Each row is a point. The points of each table are mixes of a few directions, plus a little noise. Count the directions of each table, and those that both share. Where both have some left over, give the other angles between the two spaces (their principal angles), to ten degrees, smallest first.
In the rows, 128 means zero.

First (5 x 3)
[[127 156 130]
 [195 124 148]
 [177 105 141]
 [ 39 162 105]
 [101  94 117]]
Second (5 x 3)
[[ 97  99 116]
 [105  74 117]
 [113 165 127]
 [104 182 126]
 [222 121 155]]
Directions: first 2, second 2, shared 2

First (7 x 6)
[[ 90  38 143  96 102 108]
 [150 181 118 153 143 145]
 [104 153 167 123 201  90]
 [168 152  87 149  78 173]
 [126 107 117 188 112 197]
 [107  81 139 108 118 112]
 [151 187 125  80 143  71]]
Second (8 x 6)
[[ 19  90 183  89 110 195]
 [ 97  97 143 120 124 137]
 [170 165 110 134 143  98]
 [ 56 125 176  85 142 142]
 [216 168  67 177 100 137]
 [130 134 135 120 144 106]
 [152 141 114 139 128 123]
 [183 106  98 160 135  86]]
Directions: first 3, second 3, shared 2; angles 80

First (10 x 9)
[[128  94 172 112  68 132 150  79 141]
 [143  69 165 121 133  74 134 129 106]
 [103 155  93 149 191 129 112 173 122]
 [187 170 115  48 122  80 172 123 101]
 [147 113 141 129  72 161 191  90 156]
 [ 52 184 128  94 139 129  77 119 130]
 [123  85 148 187  85 175  93 106 150]
 [156 197  78 105 175 103  46 173  89]
 [166 125  85 173 165 153 180 167 137]
 [ 74  87 155 166 130 145 123 122 147]]
Second (9 x 9)
[[141 165  56 163 134 216 130 102  81]
 [128  73 154 136 150 106 121  92 152]
 [154 113  96 161 101 196 107  68  66]
 [ 77 186 106 135 153 133 130 208 138]
 [ 70 131 171 115 123  78  96 197 131]
 [135 138 119  93 137 119 109  83  95]
 [152  94 154  79 154  73 128  61 144]
 [127 161 116 140 120 138 165 192 162]
 [167  86 178 127  81  92 167 154 182]]
Directions: first 5, second 5, shared 3; angles 50, 90

First (8 x 14)
[[121 187 118  96 129 109 156 107 166  99 147 113 136 128]
 [174 138 107 148  74 120 167  94 180  82 154 146 100 115]
 [111 104 140 124 149 151  88 159  75 157 117 129 142 124]
 [153  87 125 153  77 109 158  95 141 168 122 120  89 156]
 [111 139 130  89 110 116 135 112 105 182 135  91 123 153]
 [123 139 129 127 162 161  90 166 106  85 133 154 156  91]
 [ 81 146 145 102 191 127 103 155 103 148 108 109 162 137]
 [151  84 130 185 133 132 128 137 147 104 108 162 117 120]]
Second (9 x 14)
[[200   7 123 194  24 174 103 130  67 175 139 167  69 115]
 [150  91 126 148  96 142 120 129 110 141 132 140 110 123]
 [129 127 128 129 125 129 128 128 127 128 128 129 128 127]
 [126 131 128 125 132 127 129 127 130 126 128 127 131 129]
 [120 140 128 122 139 124 131 128 135 123 127 124 134 129]
 [118 145 128 120 142 122 132 127 137 122 127 123 136 129]
 [ 87 196 132  91 186 102 142 127 163 102 123 106 160 135]
 [ 80 210 132  84 199  96 146 128 169  96 122 101 168 137]
 [141 105 127 140 109 137 124 128 117 136 129 136 118 125]]
Directions: first 4, second 1, shared 1

First (9 x 20)
[[165 143 118 164 126 124 154 155 161 123 147 106 120 127 138 103 156 113
  106 138]
 [224 167 105 219 119 114 194 200 214 119 178  70 111 128 149  64 197  90
   70 157]
 [237 214 147 240 109  81 221 212 197 127 188  84 143 161 116  78 186  96
   39 148]
 [ 68 112 153  72 130 130  91  82  66 136  99 170 146 136 107 174  81 156
  162 106]
 [103 125 142 104 128 125 113 109  99 131 116 148 137 135 117 150 107 142
  140 118]
 [ 92 100 123  90 133 144  96 100 103 129 108 145 125 117 130 147 107 139
  157 120]
 [ 51 109 160  56 131 127  80  70  49 139  91 183 152 139  99 188  67 163
  169  98]
 [114  81  84 107 140 164 100 116 147 120 117 113  92  92 162 113 138 122
  162 137]
 [102 102 118 101 133 144 103 107 117 125 113 135 119 114 136 137 117 134
  153 125]]
Second (11 x 20)
[[147 137 123 175  93 123  94 153 112 137 115 149 135 150 135  83  68 139
  122 103]
 [ 82 144 106 152 163 148  90  68 138 141 106 108 130 159 176 185 151 134
  152 104]
 [126 101  94  60 165 110 226 133 140 157 185 107  86 108 110  67 133  81
   84 144]
 [ 53 100  98 128 162 184  88 156  88 183 166  52 125 104 158  89 102  85
   72  83]
 [ 93  94 136 104 135 153 101 114 124 152 132  48 124  93 108 149 124 142
  108 111]
 [102 118 186 163  86 183  18 200  84 107 108 100 173  85 116 147 122 146
  122 120]
 [131 102  94  87 156 102 184  65 155 166 143  81  95 128 113 128 112 136
  114 113]
 [128 182 139 140 138 122 143 159 150  64 114 224 121 172 151 126 219 101
  169 206]
 [186 141 165 107  94  72 155  79 195  76  72 156 103 153  67 169 168 200
  184 193]
 [187 141 119 181  92 107 128 139  92 136 131 186 172 137 151 116  45 130
  130  71]
 [173 146 149 114 123 104 180 144 129  85 139 198 146 119 123 147 163 115
  150 161]]
Directions: first 2, second 6, shared 0; angles 60, 60

First (11 x 32)
[[174 106 132 144  65  95 124 211  17 186 149 136 111  76 154 154 152 165
  157 122 179  63  60 163 151 126  65 125  92 145 121 199]
 [238 131 152 149  77 163 205 127 186 127  44  75 160 192  57  96 101 161
  165 159 132 156 142  43 155  97 216 198  41  69 213 159]
 [ 63 164  82 129 116 124 114 115  91 136 179 178 106  93 176 132 188 121
  145  98 103  62  79 116 120 177 111  56 178 168  37 126]
 [104 127 109 143 195 181  82 112 198 157 168 138  89 103 104  64 118 144
   84  91 153  98 100 168 143 152 129  47  97  99 124  60]
 [105 140 114 154 132 100 136  87  97 121 173 128 131 139 135 180 122 150
  144 126 105 129 121 164 141 162 113 149 195 145 133 111]
 [163 120 147 124 132 146 147 127 173 116  86 101 143 157  96 107 102 125
  124 144 131 162 157 102 129 102 163 159  91 100 169 126]
 [105 113 149  80 118 117  84  87 163 130  97 176 122 131 151 120 139  85
   63 135 116 179 184 117  86  87 124 116 135 134 135 121]
 [ 85 138 115 103 165 150 116 170 137 103 127 128 123 101 147  91 145  87
  130 116 129 106 123 109 108 133 127  81 120 141  59 122]
 [ 89 161 106 140  77  65 157  51  61 105 161 160 149 157 169 223 159 132
  164 140  61 139 138 119 120 165 121 172 249 179 108 143]
 [157 100 146 141 179 147 123 184 138 131 131  77 126 116  95 106  81 143
  124 127 172 131 121 175 150 116 113 140  80 100 160 115]
 [126 109 155 100 151 118 122 137 145  97  95 110 146 143 126 133 100  95
  108 149 127 185 182 132 106  92 127 165 129 127 148 126]]
Second (8 x 32)
[[125 183 114 163 114 127 154  57 118 155 112 172 126 146 119 190 149 157
  113 159  92 136  93 114 167 168 169 133 194 135 108 123]
 [158 140 130 185 152 121 176 190 130 127 145  91 118 140  96 129 101 160
  184  95 148  78  67 167 172 163 134 181 106 115 142 141]
 [ 84  32 106  80 109  79  88 168 142  85 166  87 133 143 163  58 136  69
  161  97 131 151 190 101  52  43  69 141  64 131 142 122]
 [137 137 163  94 142 173  87  60 149 171 143 166  99 108 141 114 105 160
   67  93 128 122 167 172  98 176 113  59 146 133 175 126]
 [162 171 158 132 138 173 113 100 129 145 109 151 133  92 117 142 113 153
   79 142 147 114 125 161 149 165 149  85 144 124 142 121]
 [148  92 122 146 168 144 134 157 103 168 128  81 115 129  95 137 100 165
  124 155 153 151 102 151 164 119 113 132 107  98 143 126]
 [111 206 102 171  20  55 141 114 153  12 120 185 204 119 149 147 199  49
  176 155 109  84 114  75 141  94 191 181 157 160  80  89]
 [ 98  62 130  57 180 148 128 177 100 157  97  87 103 145 148 107 119 107
  123 131 114 184 169  90  79  99  87 115 106 130  95 180]]
Directions: first 6, second 6, shared 2; angles 30, 70, 80, 90
